Each row is a point. The points of each table are mixes of a few directions, plus a little noise. How many directions does each table use, and how many do they share? Where both have some left over, give the other angles between the two spaces (their principal angles), to ten degrees, smallest first.

First:
[[ 10  19   2]
 [-21  -1   6]
 [ 35 -39 -20]
 [-28  60  24]
 [  3 -38 -11]]
Second, 5 rows:
[[ 10  55  12]
 [  9  51  11]
 [ -3 -18  -4]
 [ -8 -44 -10]
 [ -8 -44 -10]]
Directions: first 2, second 1, shared 1

First:
[[ 20   5 -59 -15]
 [ 12   3 -35  -9]
 [  1   1  -2  -1]
 [  1   0  -1   0]
 [ -3  -1  10   3]
 [-17  -4  50  12]
 [  8   2 -23  -6]
 [-20  -5  60  15]]
Second:
[[-11   5 -39  32]
 [  2  -2   3  -2]
 [ -1  14  36 -32]
 [  3  -1  12 -10]
 [  5   7  48 -41]
 [ -3  -8 -37  33]
 [ -4   7  -2   1]
 [  9 -22 -19  20]]
Directions: first 1, second 2, shared 0; angles 60

First (9 x 6):
[[ 19   5  12  14 -18   6]
 [ 12  11  -6   5 -32 -28]
 [-19   9   6   9  -6   2]
 [ 12   0  20  23  26  26]
 [ -1 -17  -8 -18  36  14]
 [ -1  -6 -12  -4  36 -14]
 [-29   6 -14 -20 -32 -18]
 [-43  15   8  17   8   1]
 [ 51 -22  -7 -27 -18  12]]
Second (9 x 6):
[[ -5   0  52 -14  11 -19]
 [  4 -34 -36   2 -23   0]
 [  0   6  -6   3   1   4]
 [ -5  12  60 -14  18 -17]
 [  3 -16 -32   5 -14   5]
 [  4  -4 -42  10 -10  13]
 [ -1   5  10  -2   4  -2]
 [  4   6 -44  13  -7  18]
 [ -4  24  38  -5  19  -5]]
Directions: first 4, second 2, shared 0; angles 50, 90

First, 7 rows:
[[ 13 -40  17  13  -2  -3]
 [  0  -6  49  -8 -18  24]
 [-32  37 -11 -23 -16   5]
 [  7  36  -6  -5  19   8]
 [ -1 -15 -60  18  17 -37]
 [ 36 -26   1  24  26  -7]
 [-24  14  10 -16 -22  10]]
Second:
[[ 43  28  -8 -19 -26 -12]
 [ -9  14  19 -16  35 -16]
 [ 24  -5 -23  27 -59  10]
 [  9 -33  17  58 -16  13]
 [-22   0  -5 -20  19   2]
 [-31  17   1  -6  14 -13]
 [-17  22  -3 -25  15 -13]
 [  2 -49   5   5  17  32]]
Directions: first 3, second 4, shared 1; angles 50, 90

First, 7 rows:
[[ -9 -15  19  10 -15  -9  19 -26]
 [  9  17 -21 -11  17  10 -22  27]
 [ 27  -2  28 -23 -22 -18  60   9]
 [-25 -17   8  24  -7  -2  -7 -33]
 [ 11   9  -6 -11   5   2   0  17]
 [-20  -8  -5  17   3   5 -21 -18]
 [  5  16 -24  -7  19  12 -29  25]]
Second, 7 rows:
[[-34 -18   1  31  -1   3 -25 -38]
 [  1  -4   9  -1  -6  -6  14  -5]
 [  0   0   0   0   0   0   0  -1]
 [ 25   8   6 -21  -5  -5  27  22]
 [-39 -16  -8  35   5   7 -41 -38]
 [ 27  19  -8 -25   7   3   9  37]
 [ 22  11   1 -19  -1  -2  18  23]]
Directions: first 2, second 2, shared 2

First (7 x 9):
[[ -7  -2   2  14  16 -16   2 -21  27]
 [  4   2  -1  -8 -10  11  -2  14 -17]
 [-11  -3   4  21  25 -25   3 -32  41]
 [ 16   5  -5 -29 -37  37  -6  47 -60]
 [  2   0  -1  -4  -5   5  -1   7  -9]
 [  5   1  -2  -9 -11  11  -2  15 -19]
 [-10  -3   3  18  23 -23   3 -29  37]]
Second, 8 rows:
[[ -5 -24   9  41  -3 -25  -6 -17  33]
 [  6  30 -11 -52   4  32   7  22 -42]
 [ -2  -9   3  16  -1 -10  -2  -6  13]
 [  3  14  -5 -25   2  15   3  10 -20]
 [ -3 -16   6  28  -2 -17  -4 -12  23]
 [  6  29 -10 -50   4  30   7  21 -40]
 [ -3 -14   5  24  -2 -15  -3 -10  19]
 [ -2 -10   4  18  -1 -11  -2  -8  14]]
Directions: first 1, second 1, shared 0; angles 40
